Rows are points. Examples show where two turns around zero, p and q, send a point. Write where each new point lands after one turn and then the other. Backwards means that the second turn is done in reverse. Each puzzle has new turns, and all numbers are rounded.

Turn p:
[ 35 -22] => [37 19]
[-24   6] => [-17 -18]
[-8 37] => [-36  12]
[ -3 -21] => [ 17 -13]
Turn q:
[43 -2] => [40 17]
[-30  -8] => [-24 -20]
[-13  11] => [-16   4]
Where do these land?
q, then p: [-12  -4] => [  3 -12]
q, then p: [ 32 -31] => [33 29]
q, then p backwards: [-20  18] => [-6 26]
p, then q backwards: [-32  -3] => [-25 -21]
q, then p: [33 19] => [-16  34]

Turn p:
[ 51  18 -47] => [-15 -11 -69]
[-13   0  35] => [24 11 26]
[-14  11  -6] => [-12  14   4]
[-20 -12  15] => [ 3 -1 28]
[ -5 -16   3] => [  0 -12  12]
Turn q:
[-36 -18 -13] => [-18 -38   4]
[30  2 22] => [29 23 -6]
[-35   8  -7] => [-22 -19  22]
[41  8 -2] => [ 10  35 -21]
Where do these land?
p, then q backwards: [30 14 20] => [ 28 -20  18]
q, then p: [ 0 35 19] => [29 27  1]
q, then p: [-32 -36 -14] => [-15 -42  24]
q, then p: [  2 -13 -25] => [-27  -5   6]

Turn p:
[  9 -22 -36  22] => [ 20  -9 -26  34]
[17  5 -4 41] => [  9 -24  17  33]
[-29  14  38 -17] => [-39  11  16 -29]
[  2  -1  33 -10] => [-13 -13  11 -27]
[  1   5 -31 -36] => [ 24  36 -18 -11]
Turn q:
[ 46  31  36 -20] => [ 61 -21 -22  11]
[ 12 -19 -10 -18] => [ -8 -14 -17 -19]
[-28 -34  -5  15] => [-33   0  29 -16]
[ -9   4 -12  20] => [-16   8   8  16]
[ 4 37 -5 30] => [ 6 13  2 46]
[-26 -18  -5 -27] => [-11  16   0 -37]
Where do these land?
q, then p: [-31 -32   0 -31] => [ -5  35  -3 -41]
p, then q: [39  4  4  0] => [ 13 -35  -8 -10]
p, then q: [-13 -36  16   9] => [-36   8   3 -20]
q, then p backwards: [-6 49 10 21] => [  3  26 -45  17]
p, then q: [ 12  15 -30   1] => [ 12 -14  -7  30]

Turn p:
[-22  12   9  33   2 -20] => [  3 -13  17 -13   3 -39]
[-25 -44  -1 -15 -18  16] => [-27  15 -31 -24 -29   7]
[-28  -7  -7 -29   2 -12] => [ 15  22 -28 -17  -2  -7]
[  1   6 -41 -22 -17  15] => [  9  28 -16  32 -24   7]
[36 15  5 29 38 -6] => [ -3 -37  17  25  40   0]
[  3 -15  -9 -25 -32 -12] => [ 18   5 -16  -8 -34  18]
[34 34 44 28 25 20] => [-16 -17  56   6  45  15]
Turn q:
[ 39 -40  36   3  35  -4] => [ 60 -15  -3 -40  13  -1]
[ 18 -33 -30   2  -5   6] => [ 26  10 -32  20   1  14]
[ 42 -10   2 -25  -1 -25] => [ 39  35   5 -10 -10 -11]
[  1  27 -17 -31   5   8] => [-24  29  -4 -14 -20   7]
[-46   5  17  16 -24  16] => [-30 -41  18  23  -7   5]
[-24  29  14  37 -12  14] => [-35 -24  25  11  27   9]
[-29  21 -22  -2   1 -16] => [-35   7  -9  11  -3 -23]
Where do these land?
q, then p: [ 31  34 -11  10  22  23] => [-2 44 -1 10 36  4]
q, then p: [-22 -22  16 -40  -5 -10] => [ 15 -13   4 -12 -47  13]
p, then q: [  7 -24   9 -10  -3 -33] => [ 23  15 -22   7 -20  15]
p, then q backwards: [ -6 -38  18 -15 -41 -12] => [ -5  -8  13 -46  24  30]
q, then p: [19 27 34 31 25 38] => [-27  31 -24 -18  41  31]
q, then p: [ -9 -22  16 -28 -27 -38] => [ 23 -39  25 -14 -29   6]
p, then q backwards: [-13  10  -6  25  17   0] => [-13   8   1  15   1 -27]
p, then q: [  8   9 -44  22  24  30] => [-19 -25  -7  17  47 -23]
q, then p: [-14  25 -32   5 -13   1] => [ -5  14  10   0   3 -41]

Turn p:
[-35 -18   1  41  17  20  -5 -26] => [-17   3 -15  37  40  21   9  25]
[ -6  17  10 -22 -76   2  12   8] => [-17   3  27  25 -55 -35  20 -23]
[ 22  23  24  -4  27 -35   5  25] => [ 41  15   9 -35  14 -26 -10  -3]
[ 13  26 -21  -6 -11  18  17 -14] => [-25  20   5 -19 -18  12  19  -6]
[ 22  13  13  -9   1   5 -32 -19] => [ -9  22  11  -2  -3   6 -39  -7]
[  5  -9   0 -29  16 -18  12 -11] => [ -6 -21   3 -25  14  -7  -7 -19]
[ 29  -2 -21  43  -5   5  -1 -20] => [-13  34 -45   3  -2  12   1   3]
[  4 -32  26 -14   3   8  10  69] => [ 70 -33  10  12 -16   7  10 -16]
[-53 -17 -31  -2  29  -6 -18 -13] => [-25 -42  -3   2  28  10  -4  46]
Turn q:
[  3  -4  -3  23 -32  14  -1   9] => [-13  -4   4  12 -20  34   2  -4]
[-28  35 -21  19  -4   4 -19  45] => [-35  40  19 -24 -36   4   0  13]
[ -2 -29  11 -32 -14  17  29   0] => [ -1 -35   1   2  28  11  32  13]
[-11   3  -8  -2 -19 -25  45   4] => [ 15  -9  20  -3 -15  -5  44 -16]
[-24   4   2  42  15   5   9   2] => [-10  35   5  33 -11  -6   9  -2]
[ -5  15 -37   2  -7  20 -16  -3] => [-36   7 -14 -17  -9   5  -7 -19]
[ 46 -27  15 -15  66 -52 -29 -17] => [ 52 -21 -25   8   6 -66 -53  20]
[22 25  4 -4 17 -2  4  6] => [ 21  16 -20 -18  -4  -3  -1   6]
[ -1 -23  36 -33 -23  18 -23 -46] => [  6 -31  11   7  61  26 -27 -11]
Where do these land?
p, then q: [ 26   4   0  49 -15 -17   1  27] => [ 10   1 -19 -31 -47   4   5 -24]
q, then p backwards: [  9 -19  20  15   6 -10 -13 -12] => [ -6 -17  21   6  -3   0 -26   8]
p, then q: [-51  15   4 -45  -3  40  11 -42] => [-3 27 38 48 52  5 20 27]
q, then p backwards: [-57  -6  65   6  -1  20   3  18] => [-49  42  30  26  26  40 -12 -11]
p, then q: [ 13   1 -36  12  21 -16  10  13] => [-15 -24 -14 -32  -6 -10  19   7]
q, then p: [ 21  25  13 -17   8   2   2   5] => [  3  -2   7 -30 -19  13  -8  -8]
p, then q backwards: [ -1  26 -43  42  -5   9 -28  -8] => [  7   8   4  20  24  38 -11  50]
q, then p: [ 13   9   5 -14   5 -14  44 -45] => [-19  13 -33 -37  24   9   1 -32]
q, then p: [ 16 -25  -6 -21   7  -7 -21  17] => [ 19 -33 -11   8 -13  -5 -17   6]
p, then q backwards: [ 15 -39   1  20 -11  27  -9   9] => [ 32 -10   7  35 -11  16   9 -17]
q, then p: [ -5  10 -22 -47 -12 -35   0  18] => [  3 -40  18  -6  -1 -23 -16 -42]

Turn p:
[ -8 -20  11  11 -22 -23  25  17] => [-24  -1  37   4  18  11  -1 -16]
[ 13  12 -31   7  -9   1  44   5] => [-31  33  -1 -10  16 -20  24  -3]
[-32  -4 -46   1  41  12 -19  16] => [-22 -32 -24  -2 -48 -29  17   3]
[16 22 27 -4 26 13 10 31] => [ 17  18  25  -4 -20   6  20  36]
[ 29 -15 -18 -17 -23 -10  26  29] => [  1  16  30 -15  18 -19  29 -29]
[-17 -37  15  34  -7  12 -33  19] => [ -5 -27   6   8 -30  46  -1 -28]
[ 19  38  33  29  -7 -49  -4 -40] => [  9   8 -12  52  55  24 -10  33]
[ -1  32  -9 -50 -24  18  -7 -35] => [ 31  28 -25  -8   8 -40 -41  -3]
[-12 -15  18   9  20  10 -40 -37] => [ 17 -35 -34  -1  -8  28 -25  10]
[ -7 -15   0 -20   5  16  -3  -4] => [  8  -9  -1 -23 -10  -6 -11  -4]
Turn q:
[-16  19  19 -31  22  14  26  33] => [ 31  32   0 -42   7 -15  16 -11]
[ -3 -23  18 -40 -36  22   3  15] => [ 33 -32  -7 -31  26  21  -3 -14]
[-43 -12 -39  24 -43   9 -21  -1] => [-43 -40 -37  -8 -17  26  24   3]
[ 27 -18  -1  20  22  39   2 -17] => [ -5  30 -11  16  11  29 -37   8]
[-11 -19   7  15  14   7  37  -9] => [-13  26  17  -6  22  22  12  12]
[ 34  -3  23 -34  24  -9 -12   0] => [ 34   4  12   7  18 -30 -32  -1]
[ 12  16 -54  22  20 -44 -20   4] => [-19   3 -23  53 -23 -39  23  17]
[ 30  35  25  29   0 -23   3  17] => [ 25  14  32  19 -46  -5   1   7]
[-28  -5  27  18  16 -10  -7 -22] => [-33   3  28 -19  -2  -7 -12  16]
[ -1  10 -26 -21 -38  -5 -10 -22] => [-10 -37 -12  15   3   0   8 -37]
Where do these land?
q, then p: [ 36  -2 -17  -9 -10  -6  -4   9] => [ -6   1 -17   2  11  21  30  -9]
q, then p: [  4 -43 -18 -12  17   3  27  27] => [ -7   8   4 -14 -18 -18  48  29]
q, then p backwards: [ 10  23  -9  17   4   1   0 -49] => [-34   5  -8  21 -36 -10   5  17]
p, then q: [-43  47  14  53 -11   6  -9   5] => [-31  -8 -24 -20 -64  34  10   5]
q, then p: [ -4  -5  35  35   2   7 -10   8] => [ 26  15  24   5 -25   4 -14 -18]
p, then q backwards: [-16   6 -12   2 -26  22 -22  12] => [16 39 -6  5 -2 16 -9 -6]
q, then p backwards: [-44  -3 -13 -35  55  22 -10   9] => [ 12   9 -42 -26  -3  22  45 -43]
p, then q backwards: [ 10 -51  31 -18 -25 -50  -4 -42] => [ 15 -50  24 -57 -29  11   4 -36]
p, then q: [-12  21  -9  -7  18  21  30  15] => [ 15 -17   7 -20 -16 -14  32 -12]
p, then q backwards: [ 28 -14 -15  -7 -20 -47 -10   5] => [ 13  -5 -15 -42 -14 -25  26 -17]
q, then p backwards: [ 30  20  12 -19  -2  22  11   3] => [ 13  -1  11 -14 -35  13 -22   0]

Turn p:
[-40   7  32  22 -43  86   5  17  22] => [ -2 -11  -4  10  11 100 -29  44  11]
[ 46   9 -25 -26  28   8  -9  -8  -8] => [ 29  21   9 -10  17 -44  -8   2  28]
[ 43 -25 -19  -1   7 -11   2  19 -26] => [ 36  20   6 -27   1 -25  30   0  -9]
[ 20 -27 -35  -1   2   4 -40 -10  -1] => [ 45  28 -18  20   0 -12   5 -19   5]
[ 31  -3   7  -6   0   6 -36  16  10] => [ 44  -3   7   7   4 -11 -19   6 -12]
[ -2  14 -15 -34 -15  21 -14  20   2] => [  7  22 -20  -5   7  -2 -33  27  -3]
[-23 -18  15  -8  29 -34  10 -21 -16] => [-24 -23 -15 -17  -6 -17  12 -43   2]
[-34  10   4  24  15 -24  22   3  20] => [-38 -32  -7  19 -12  -1  22   6  -1]
[-25  21  17  25  -7 -18  17 -15 -25] => [-44  -7  15   1  17  13  16 -17 -16]
[-15  10  19   4 -16 -38  42 -21  23] => [-51 -13  25   2 -41  -1   4  -7  -4]
Turn q:
[-12  13   4   7 -22  51 -24  27  37] => [  6  35  15   9  22  15 -29  43  34]
[ -4  18  -7 -29 -10 -33   7   5   0] => [ -9 -29 -21 -18 -20  -2  -5  -4  19]
[ 44 -36  24  17  -7 -26  -3  -8  -5] => [ 51 -17  15  -8  -1   1  -2 -26 -33]
[ -4  -5   7 -38  17   9  12 -11 -15] => [-28 -15  -7   7 -12  29   4  -1 -18]
[  2  37  35 -12  29   8   6  -4 -15] => [-26 -10  28 -16 -25  10  23  27 -11]
[-51  37  36   9  47  18 -39  16  19] => [-47  -6  43   3  15 -31  -9  68   0]
[ -6  31   1  36  10  39 -11  25  23] => [  1  40  21  -6  22 -11  10  45  19]
[ 18 -16 -35  20   2  27   7  20  56] => [ 27  22 -18  -1  64  14   7  12  22]
[  3 -21  -5  12 -20 -23  29 -12 -27] => [ 20  -4 -16  18 -24 -10  16 -36  -6]
[  8  -6 -34  -3 -18 -25 -15 -40 -25] => [-12   4  -9 -14  -8 -13 -14 -62  -2]
[  2 -36 -16  -6 -30 -28  29 -31  -9] => [ 17 -19 -21  24  -9   5   4 -58   4]
[  1 -17 -10 -13   2 -17   1  13 -40] => [ -2  -2 -31   0 -25  -8  -7 -10 -29]
Where do these land?
p, then q backwards: [ 20 -30 -31   3   3 -17 -12 -10  30] => [ -9  -4   7  29 -33 -11  28   9 -25]
q, then p: [-72  24   4  -3 -10   0 -15 -16  34] => [ -3 -58 -25  45 -31  12   7  -3 -20]
p, then q: [-47  14  -3   1 -18  22  34  12  -5] => [-30  24 -25  29   9   0  -8  35  16]
q, then p: [ 16  24  12  16  53   2  -6 -10 -65] => [-60  22  -1 -53  15  10  -7  -9 -33]
p, then q: [ 11 -39 -21  13 -20  19   7  16  24] => [ 33  30 -10 -13  -9  28   9   6  26]
q, then p: [ -2  14  10  11  -8  -6   0 -10  30] => [ 10 -28   8  -1 -21  -3  -7   0   7]
p, then q backwards: [ 22 -11   5 -26  16   5  28  -8 -39] => [ 30  39 -24  14   2 -14 -19  -9  11]
q, then p: [ 18   5   1  -6   5 -13 -24   9 -82] => [-29  61  -1 -15  17   4 -23 -19 -44]
p, then q: [  6  21  -7 -16   4  -4 -23  20  36] => [ 29   7  -9 -18   3 -34 -21   4 -11]
q, then p: [ 32 -54  20   4  19   0 -25  -3  34] => [ 47 -19   7 -30  41 -15  11 -28  15]
q, then p: [ 26  15  -2  -5 -25  11   4 -10 -19] => [ -7  21  18   3   0  12 -32   6  10]
p, then q: [-31  18  11   7 -19 -20  31  12  22] => [ -1  13 -15  45 -19 -18 -19  15   9]

Turn p:
[ 14 -10  10  -8  -3  -3  21  16 -51 -13  10] => [ -4   2  10 -28  21 -17 -10  -4  -8 -20  43]
[-38  96  19 -31  -4  -1 -15  37 -11   3   9] => [-36  20 -21   2  27 -43  76  43  20 -26 -18]
[ 12  41 -21  18 -14  24  19 -14  23  16  13] => [-14   4  18  10 -37   4  44 -24  -4  -5 -14]
[  9 -28  -5  44  13  -9  16  29  26  34 -36] => [-10   1  12  31 -14  58 -10  14   5  34  32]
[ -2 -23 -33   5 -11 -17   5  -8 -25  -7  -3] => [-10 -27  12  -1  -2 -21 -28 -13  -2  14  16]
[-10 -20  14  85 -17  -1  15 -10  17   5  13] => [ 25 -11  23  48  13  33  19 -35 -36  31  19]
[ 11  26   9 -37   1 -26 -28  -3  32 -20   8] => [ 24   1   7  -6  -4 -17   5  38  19 -17 -45]
[ 11 -25   6  -7  59  11   3  12  -8   1   3] => [ -8   7  -8 -46  13  38 -19  12 -12  10   2]
[-24   6 -12 -19 -14  24   4  37  35  -1  11] => [-26 -20 -13  20   5  23  14   2  20 -37 -20]
[ 13 -25  10 -25 -11  24  15 -15  25  -8   0] => [ 16   5 -11   1 -22  17 -24 -15  -4 -35 -11]
[-21  -8  12  -1  17 -15  18 -12  14 -23 -13] => [  8 -10 -14   8  -2   3 -12  24 -36  -1  -6]
[ 17  -5   8  49  -2   7 -45 -19 -67 -19 -35] => [ 43  -5 -23 -24  13 -31  10 -24  11  60  53]
[ -3 -16   3 -40 -18   6   4 -26  -8   7   6] => [ -2  17 -10  -1  -7 -23 -33 -17   1 -24 -13]
[ 11  -7 -21 -31   3 -24 -31 -25  -4  25  13] => [ -7  15  18 -13  -3 -25 -32  -3  25  18 -34]
Turn q:
[-35 -15  22   9  -1  -8   6  13  25 -17 -41] => [ 14  -9   0  34 -14  23 -38   5  -7  11  32]
[ 19  17 -26   0 -32  37   2 -13   5  63  28] => [-17  37 -22 -48 -27 -23  45   6  12 -22  13]
[ -4  -7  18 -11  -3 -22 -52  16 -16   8  21] => [-28  23  31   2  11  -5 -16  29 -22  -5 -26]
[31 -8  6  2  7 27 19 -1 28  5 34] => [ 24   5 -22 -34 -10  -8  22  10  -2  32 -12]
[ -9 -29  22 -11 -15  -7  22 -11 -24 -21 -27] => [ -4 -43   7  24 -10 -17 -13 -14 -25   3  16]
[  6  12  32   3  19 -24  14  28 -14 -30 -35] => [ 44 -18  16  40  17   7 -19  -7 -20 -13  -6]
[ 46  12 -40  10 -30  32  -9  -7  18   1  28] => [ -4   7 -40 -28 -16 -23  30  23  40  -6 -29]
[ 12   8 -26 -30   6  54   3 -13  25  16   3] => [ -5  16 -61 -37  11  -7   9  -4   5   3  13]
[-55  43  19  13  10 -18 -52 -20 -29  -5  34] => [-38   1  62 -17  48  33  -4  36  10 -21  12]
[ 14  -5  -2 -10  11 -48  31  -2  15 -20 -23] => [ 22 -24   0  19 -19  27 -15 -38  -7   0 -26]
[ -4 -22 -24  -2   6 -23  44  32 -15 -17 -11] => [  7 -10  -5  53  -7   5  22 -36  -6  16  -9]
[-22  -5  -2  27  22   1 -29 -22 -19  17 -12] => [-16  15  33  -7  17 -12 -24  -9  24   0  23]
Where do these land?
q, then p: [-18  26  27  -4 -15 -27  43  -2   1  36  10] => [ 16  13  -4 -16   1 -19   6 -35 -22 -50  26]
p, then q: [  8 -16  -6  -4  -7  50  -2  26   1  -5 -20] => [-23 -12 -40 -17  -3   6  11   9  23  26  -1]
p, then q: [ 17 -33   9  -5   6  34 -14 -30  -8 -29 -47] => [-40  10 -35 -20 -14 -26  10   0  20 -17 -44]
p, then q: [ 11 -25  16  12  36  45  -1  -1   9 -40   9] => [-18 -14 -49 -14  25 -43   8 -21  -6   5  -9]
p, then q backwards: [-11  65  18 -12  -3 -43 -13   4  -1  34  21] => [ 12  -5 -13  25  -6   9 -36  42 -42  15  47]
q, then p: [ -2  16  -2  30 -24 -32   3 -15  -6  18  36] => [ 14  15 -21  29  -4   7   2  10 -14 -49  12]
p, then q backwards: [ 10  -2 -37   3  25  14   8 -16  29  -6  -7] => [  7 -15   3 -10 -20 -31  14 -21  29  -6  17]
p, then q: [ -2  56  -7 -25 -34 -29  14  -4 -24  26  46] => [ 29 -37  49  20  -3  59 -15  -7 -22 -12   7]
q, then p: [-44  47  -7  35   2  18  -2  -7 -14  26  17] => [ -2   5   6 -13  15  28  30   9 -34 -52 -28]
p, then q: [ -8 -42 -14 -20  21 -20   0   8 -19 -20 -11] => [-35  32   0   7  20  -9 -24  12 -12  15 -20]
q, then p: [ 38 -48   3   6  20   8 -14  14  -4   4 -25] => [ 11  15  27  13  -7 -28  -2  21  23  47  -4]
q, then p: [ -7 -53  -7 -31  -9   8 -32  -1  37 -16  -6] => [-37 -10 -15  24  18 -17  -1 -14  46  38  -8]
q, then p: [  8   9   8  15 -16 -26  10  23  -2 -27 -23] => [ 37 -15   5   7  -4  21   5 -12   5  11  29]
